Rows are points. Each copy is the shape, with its points in the same order, turned, moved and blurred by noise. Say if it was mirrored as well.
In the rows, zero is written as 128.

Shape (5 x 2):
[[113 131]
 [123 152]
 [ 78 186]
 [133  90]
 [182  87]]
Copy 1 (5 x 2):
[[133 124]
 [142 115]
 [197 130]
 [ 92 126]
 [ 60  86]]
Copy 1 is: only turned
Copy 2 (5 x 2):
[[119 118]
 [139 132]
 [172  79]
 [ 87 141]
 [ 84 190]]
Copy 2 is: mirrored
Copy 3 (5 x 2):
[[149 144]
 [134 162]
 [180 200]
 [143  93]
 [ 98  72]]
Copy 3 is: mirrored
Copy 4 (5 x 2):
[[123 141]
 [147 140]
 [164 193]
 [ 92 111]
 [107  63]]
Copy 4 is: only turned

Shape (7 x 2):
[[ 90 127]
 [168 135]
 [ 88 164]
 [124 157]
 [196 158]
 [129  64]
 [140 122]]
Copy 1 (7 x 2):
[[117 121]
 [149 189]
 [148 104]
 [153 139]
 [180 208]
 [ 65 178]
 [128 170]]
Copy 1 is: mirrored
Copy 2 (7 x 2):
[[ 80 130]
 [156 121]
 [ 77  94]
 [114 100]
 [183  97]
 [122 194]
 [131 134]]
Copy 2 is: mirrored
Copy 3 (7 x 2):
[[168  92]
 [111 152]
 [139  74]
 [124 103]
 [ 75 157]
 [195 163]
 [140 134]]
Copy 3 is: only turned

Shape (9 x 3):
[[105  93  93]
 [138 185  70]
 [127 109 155]
 [115 121  61]
 [133 173  84]
 [ 95 118 110]
 [124  91 144]
 [182 112 181]
 [167 109 158]]
Copy 1 (9 x 3):
[[131 144  68]
 [156  56  90]
 [110 156 128]
 [146 108  48]
 [159  69  93]
 [157 141  91]
 [109 154 111]
 [ 61 130 160]
 [ 77 128 140]]
Copy 1 is: only turned
Copy 2 (9 x 3):
[[172 168 117]
 [ 99 220 139]
 [138 117 103]
 [166 205 133]
 [104 202 137]
 [161 167  92]
 [162 115 105]
 [108  76 133]
 [123  98 134]]
Copy 2 is: only turned

Shape (8 x 4):
[[105 137  86 134]
 [144 188 101 136]
 [132 117 170 184]
 [ 96 159 103 128]
 [167 196 223 131]
 [117 151 133 132]
 [146  84 153 168]
 [104 132 160 179]]
Copy 1 (8 x 4):
[[ 84 162 118 135]
 [120 185 148 166]
 [101  76 132 187]
 [ 92 160 149 124]
 [191 101 204 181]
 [104 134 149 144]
 [111  77 100 181]
 [ 89  93 152 177]]
Copy 1 is: only turned
Copy 2 (8 x 4):
[[143  86 112  99]
 [ 99 109  73 116]
 [160 181 133  98]
 [121  88 106  84]
 [ 62 221 124 109]
 [114 123 120  95]
 [177 164 152 124]
 [160 164 127  68]]
Copy 2 is: mirrored

Shape (10 x 4):
[[151  81 118 102]
 [117 170 157 123]
 [138 153 157 102]
 [131 165 116 134]
 [134 138 110 119]
 [120 142 112 123]
 [137 163 133 124]
 [147 172 126 131]
 [160 159 173 107]
 [135  85 132 231]]
Copy 1 (10 x 4):
[[100 119 137 179]
 [148 137 131  76]
 [125 154 152 105]
 [162 116 143 116]
 [148 125 144 139]
 [153 114 135 133]
 [142 126 157 113]
 [152 121 165  98]
 [107 152 163  91]
 [ 99   7 115 121]]
Copy 1 is: mirrored
Copy 2 (10 x 4):
[[130  97 110  81]
 [ 87 158 150 138]
 [ 79 143 135 119]
 [123 165 115 151]
 [126 150 107 117]
 [133 159 126 120]
 [100 159 124 142]
 [100 157 111 150]
 [ 56 128 130 136]
 [195  85 145 189]]
Copy 2 is: mirrored
Copy 3 (10 x 4):
[[ 83 171 112 161]
 [178 134 147 125]
 [171 154 127 134]
 [144 144 136  86]
 [123 160 134 110]
 [128 157 150 111]
 [157 144 125 109]
 [156 148 121  90]
 [183 139 101 144]
 [ 63  53 129 103]]
Copy 3 is: mirrored
Copy 4 (10 x 4):
[[143 104  89 107]
 [133 158 154 171]
 [160 140 143 156]
 [110 132 161 142]
 [121 124 139 122]
 [111 136 139 126]
 [129 132 156 152]
 [125 122 173 151]
 [172 124 149 173]
 [ 43  81  79 183]]
Copy 4 is: mirrored

Shape (12 x 6):
[[ 90  87  68 182 106 144]
 [110 214 128 131  80 202]
 [130 118 101 134 141 149]
 [ 20 151 115 160 135 111]
 [155 128 115 180 167 112]
 [154 111 191 153 121  91]
 [185 191 100 128 131  93]
 [146 105  95 165 130  91]
 [ 99 148 173 129 116 152]
 [153  87 108 102 136 148]
 [173 151 115 120  74 111]
 [159 120 171 164 105 166]]
Copy 1 (12 x 6):
[[102  34 157  98 120 139]
 [157 156 201 178  88 105]
 [119  88 116 148 135 128]
 [ 68 109 214 109 157 166]
 [ 64  99  86 155 125 132]
 [ 78 165  90  81 133  98]
 [ 83 124 108 191 148  50]
 [ 68  69 102 117 140  90]
 [126 161 149 121 126 145]
 [151  90  90 127 156 121]
 [126 116 122 135 134  44]
 [126 146 106 108  83 116]]
Copy 1 is: mirrored
Copy 2 (12 x 6):
[[ 78  64 127 171  98 113]
 [125 135  55 123 150  16]
 [145  97 127 129 125 114]
 [ 67  89 118 183 206 107]
 [120 102 179  92 138 116]
 [ 99 190 166 109 135 136]
 [120 116 108  28 154 113]
 [ 94  95 143  99 118 145]
 [113 166 117 149 163  87]
 [161 119 113 130  99 146]
 [110 143  83  72 108 119]
 [129 167 143 121  97  74]]
Copy 2 is: only turned
Copy 3 (12 x 6):
[[133  72  80 139  37 136]
 [ 76  64  83 139 169 196]
 [118 110 103 125  94 114]
 [125 110  89 236  78 154]
 [160  98 150 136 105  95]
 [172 154 174 124 108 164]
 [186 103 105 118 179 110]
 [188 105 117 127  81 112]
 [103 134 130 154 119 182]
 [125 147 100  86  90 111]
 [173 113  92  89 145 165]
 [116 109 161  94 104 173]]
Copy 3 is: only turned
Copy 4 (12 x 6):
[[ 95  96 153 157 146  46]
 [186  79 126 110 233 145]
 [139 111 111 129 134 103]
 [126 159 183 204 178 130]
 [168 116 157 115  94  85]
 [139  85 196  94  82 164]
 [179 160 153  38 128 114]
 [115 127 164  97 100  79]
 [140  91 152 137 151 175]
 [107  93  98 102 108 128]
 [128 102 159  44 158 119]
 [159  42 148 103 123 134]]
Copy 4 is: mirrored

Shape (14 x 8):
[[139  86 132 125 156  79 110 174]
 [ 61  74 156 140 118 110 146 164]
 [135 159 105  71  72 122 104 101]
 [119 184  99 128  73 148 173 130]
 [162 159  85  90  74 194 133 141]
 [ 89  86 153 102 159  95 150 138]
 [ 88 110  99 189 155 104 162 152]
 [150 169  97 111  94 191 101  98]
 [ 57 104  83 193 120  88 155 140]
 [105 140 123  82 133  81 136 169]
 [113 128 175 105 160  94  54 200]
 [161 173 136 135  92 171 148  91]
 [ 89  80 105 176 132 122 166 142]
 [ 98 181  78  82 133 151 125 127]]
Copy 1 (14 x 8):
[[107 102 124  50  94 118 107 170]
 [125 102 191  50 157  99 148 132]
 [ 77 123 124 133 116 199 189  99]
 [124 146 117 151 195 162 173 142]
 [108 204  96 146 130 177 159 123]
 [126  72 190  77 115 131 108 152]
 [168  82 113  80 175  98 121 160]
 [114 167 105 166 122 150 160  84]
 [173  77 120  55 194 115 162 133]
 [ 88  90 135  81 146 181 114 159]
 [ 36 107 139  49 111 106  84 121]
 [126 159 121 200 134 123 163 128]
 [182 106 141  75 158 100 152 155]
 [119 131 111 134 160 198 109  88]]
Copy 1 is: mirrored
Copy 2 (14 x 8):
[[ 74 171  73 162  91 119 139 145]
 [ 73  95  83 154 107 156 168  91]
 [161  88 152 163  87 138 110 191]
 [186 110 169 111 116 167 124 111]
 [161 111 168  77 103 179  81 176]
 [ 89 125  85 158 127 142 192 145]
 [134 143  56 134 138 133 142  73]
 [158  97 153 109 138 148  55 178]
 [158 106  55 141 110 135 143  50]
 [140 156 112 169  96 161 158 160]
 [ 52 171  93 225 111 166 108 159]
 [151 107 181 105 155 131  93 144]
 [115 115  71 117 125 130 150  86]
 [190 113 117 142 139 192 108 180]]
Copy 2 is: mirrored

Shape (11 x 8):
[[163 161 130 144 121 134 249 113]
 [144 104 140 112  99 164 134 124]
 [141 123  77 111 105 123 128 122]
 [136 149  92 141 110 127 121 161]
 [152 123 144 164 169 118 125 138]
 [173 159 143 151  99 146 120 128]
 [101 138 131 106 103 117 151 138]
 [104 159 143 108 102 126 112 110]
 [120 164 145 101 141 124 104 134]
 [113 165 144 129 120 178 112 127]
 [125  91  98 137 101 139 113 118]]
Copy 1 (11 x 8):
[[182 157 182 201  67 108 130  88]
 [147 127 187 100 131 101 128 141]
 [172 126 135 111 113 138 106 162]
 [139 113 114 109 107 136 114 124]
 [120 169 121 138 158 124 141 111]
 [116 141 142 116 111  86  95 114]
 [140  94 149 142 107 118 150 157]
 [109 114 139 126  98 101 138 180]
 [ 88 121 140 137 126 134 131 165]
 [ 88 136 161  96  92 116 142 140]
 [172 132 135  80 132 113 140 156]]
Copy 1 is: only turned
Copy 2 (11 x 8):
[[ 97 106  89 201 227 130 109 130]
 [134 117 107  98 164 155 145 138]
 [ 95 108 115 115 133 103 128 122]
 [ 86 146  85 128 123 120 156 118]
 [149 174  81 144 133 133 104 119]
 [ 94 176 100 113 171 150 133 152]
 [126 105 115 150 132 122 160 154]
 [123 148 150 131 120 130 158 164]
 [118 154 136 144  99 153 129 152]
 [115 156 138 129 134 170 170 131]
 [134 123 107  90 135 102 154 114]]
Copy 2 is: only turned
Copy 3 (11 x 8):
[[ 97 188 129 134 160  15 153 106]
 [ 91 119 143 169 146 127 167 121]
 [105 115 116 146 103 104 153 167]
 [ 90 132  92 142 122 119 116 160]
 [106 128 153 101 157 120  92 137]
 [ 95 103  98 151 169 102 120 120]
 [136 164 111 154 125 126 153 131]
 [144 127  89 140 147 141 164 125]
 [141 137 109 130 171 150 139 157]
 [ 89 134  92 130 177 151 159 124]
 [ 93 104 130 138  95 133 150 127]]
Copy 3 is: only turned
Copy 4 (11 x 8):
[[ 58 176  98 218 112 132 162 114]
 [166 154  97 134 125 133 162 130]
 [151 116 153 151 131 119 159 107]
 [121 102 143 128 107 105 154 131]
 [105 166 142 117 129 115 104 160]
 [135 146  98 138  95  79 130 123]
 [132 109 116 152 105 166 142 127]
 [155  99  98 146 111 141 106 123]
 [130 108 109 110 122 141 100 116]
 [134 104  67 123 133 113 128 144]
 [177 128 146 145 134 120 160 154]]
Copy 4 is: only turned

Shape (14 x 9):
[[140 147 139 107 136 120 169 153 123]
 [133 116 106 103 159  83 121 156 117]
 [116 134 143  93 116 135 123 155 172]
 [118 125 103 124 116 132 114 146 148]
 [147 111 120 147 114 130 130   7 123]
 [124 137 129 142 113 114 178 131 106]
 [135 148 136 133 126 111 111 132 135]
 [120 109 138 135 114 106 147 133 148]
 [112 122 134 150 149 131 152 122 105]
 [160 108 126 152 169 127 117 156 113]
 [134 109 105 155 117 134 155 132 130]
 [133 110 107 147 142 119 142 136 130]
 [134 104 114 152 152 135 114 130 113]
 [131 105 130 121 111 132 116 151 121]]
Copy 1 (14 x 9):
[[130 153 108 117  84 132 118  92 130]
 [ 96 138  92 147 124 142 151 135 129]
 [150  88 121 129  93 117 146  99 110]
 [134 107 122 119 111 110 135 143 114]
 [150 103 170  80 171 173  78 154 185]
 [139 158 131 115  89 117  96 127 161]
 [151 125 129 135 126 135 110 133 111]
 [157 130 118 134 111 109 124 124 158]
 [127 163 158 127 121 120 118 121 148]
 [117 167 122 124 158 112 138 117 105]
 [142 143 131  88 120 100 125 145 147]
 [134 155 122 116 130 120 141 139 135]
 [115 150 142 114 154 124 134 131 118]
 [112 113 121 129 124  98 118 122 128]]
Copy 1 is: mirrored
Copy 2 (14 x 9):
[[131 173 138 120 128 112 131 134 116]
 [110 116 115 119 130  81 123 149  95]
 [104 136 174 153 113 138 118 152 107]
 [130 110 144 148 116 136 126 131  84]
 [165  72 121  69  71 175 159  78 155]
 [136 165 122 117 126 129 163 100 106]
 [111 124 116 129 123 150 121 126 108]
 [110 137 127 145 100 127 162 127 113]
 [134 139 126 134 119 117 139  79 118]
 [142 123  87 160 137 104 110 125 128]
 [161 130 122 148 111 127 154 109  99]
 [146 120 114 142 105 110 134 118 104]
 [143 103 106 147 128 117 124 102 115]
 [130 107 141 154 145 131 144 136 110]]
Copy 2 is: mirrored
Copy 3 (14 x 9):
[[146 153 141 117 113 141 126  99 142]
 [148 104 154  91  85 124 116  97 101]
 [138 125 128  89 145 112 103 141 153]
 [139 113 128 102 128 121 129 151 109]
 [ 80 158 169 199 136 109  88 155  49]
 [143 170 118 145 103 128 136 109 111]
 [143 118 123 126 123 140  94 128 111]
 [122 140 109 117 121 102 113 115 111]
 [151 132 133 160 121 110 137 103 104]
 [126  78 136 136 117 143 141  88 107]
 [118 138 117 132 125 122 155 125  95]
 [129 120 131 123 122 120 143 109  91]
 [130  90 139 146 120 121 140 118  92]
 [123 105 123 123 104 116 130 138 131]]
Copy 3 is: only turned
Copy 4 (14 x 9):
[[172 123 105 103 123 140 136 128 104]
 [175 158 140 130 157 157 164 139 108]
 [153 112 113 133 126  90 147 157 127]
 [137 135 129 136 134 126 140 140 161]
 [ 75 139 173  95 154 122  63  71  98]
 [140 135 116  78 113 161 134 116 121]
 [126 141 102 128 154 128 125 133 113]
 [120 138 131 110 111 137 143 146 109]
 [136 122 132  82 150 168 115 139 124]
 [148 130 127 150 162 184 120 149 105]
 [125 129 140 114 110 167 120 123 136]
 [138 141 140 123 129 168 119 138 125]
 [130 129 143 130 161 176 115 138 127]
 [133 111 133 137 141 145 156 133 122]]
Copy 4 is: only turned
